Rows are points. The ring and each string are closed loops that go straight from each point to the next, and from the last back to the first. Before rounding, they use only three directions, however many columns there are. Count how often each string passes through the ring. Passing back the other way cancels.
(in the rows, 128 means zero)

Ring (6 x 3):
[[153 174 167]
 [108 147 181]
 [ 94 113 152]
 [113  95  99]
 [159 117  82]
 [175 149 113]]
String (22 x 3):
[[141 116 123]
 [161  79 113]
 [188 103  90]
 [190 175  85]
 [165 211 100]
 [146 167 125]
 [158 102 160]
 [141 114 147]
 [139 176 144]
 [132 230 171]
 [117 204 206]
 [121  88 203]
 [122  94 174]
 [ 96  86 194]
 [ 62 149 166]
 [ 77 169 126]
 [111 156 118]
 [112 149 110]
 [101 120  82]
 [113  77  68]
 [136  43  88]
 [141  95 115]]
Times through: 0

Ring (7 x 4):
[[111 116 116 121]
 [108 159 105 134]
 [114 203 119 153]
 [122 192 140 161]
 [127 150 153 162]
 [126  93 155 145]
 [121  78 142 123]]
String (30 x 4):
[[125  51 152 110]
 [116  58 130 127]
 [113  97 122 140]
 [117 120 131 131]
 [120 112 138 103]
 [111 102 118  96]
 [105 118 101 119]
 [105 134  99 141]
 [100 152  88 137]
 [106 151 102 153]
 [114 157 122 139]
 [116 185 125 125]
 [109 217 106 144]
 [106 237  98 163]
 [110 192 109 168]
 [113 201 116 168]
 [116 162 127 156]
 [124 186 145 143]
 [129 214 156 155]
 [127 196 152 170]
 [123 166 142 174]
 [121 147 138 163]
 [127 144 153 141]
 [131 131 164 147]
 [133  98 170 164]
 [125  90 151 166]
 [121 105 140 155]
 [120 104 137 151]
 [124 118 148 129]
 [126  89 154 119]]
Times through: 5
String (26 x 4):
[[110 183 109 167]
 [108 218 105 165]
 [111 249 109 155]
 [118 189 130 140]
 [119 208 131 142]
 [117 245 125 158]
 [115 226 121 175]
 [116 175 126 165]
 [120 152 136 146]
 [120 169 135 172]
 [128 180 154 182]
 [132 161 164 157]
 [128 147 156 139]
 [118 137 133 157]
 [124 130 147 174]
 [131 129 163 177]
 [134 142 172 149]
 [123 144 145 139]
 [128 154 155 147]
 [130 178 161 165]
 [126 195 149 177]
 [119 178 132 169]
 [120 161 136 146]
 [122 194 140 143]
 [120 214 134 145]
 [118 176 131 143]]
Times through: 1
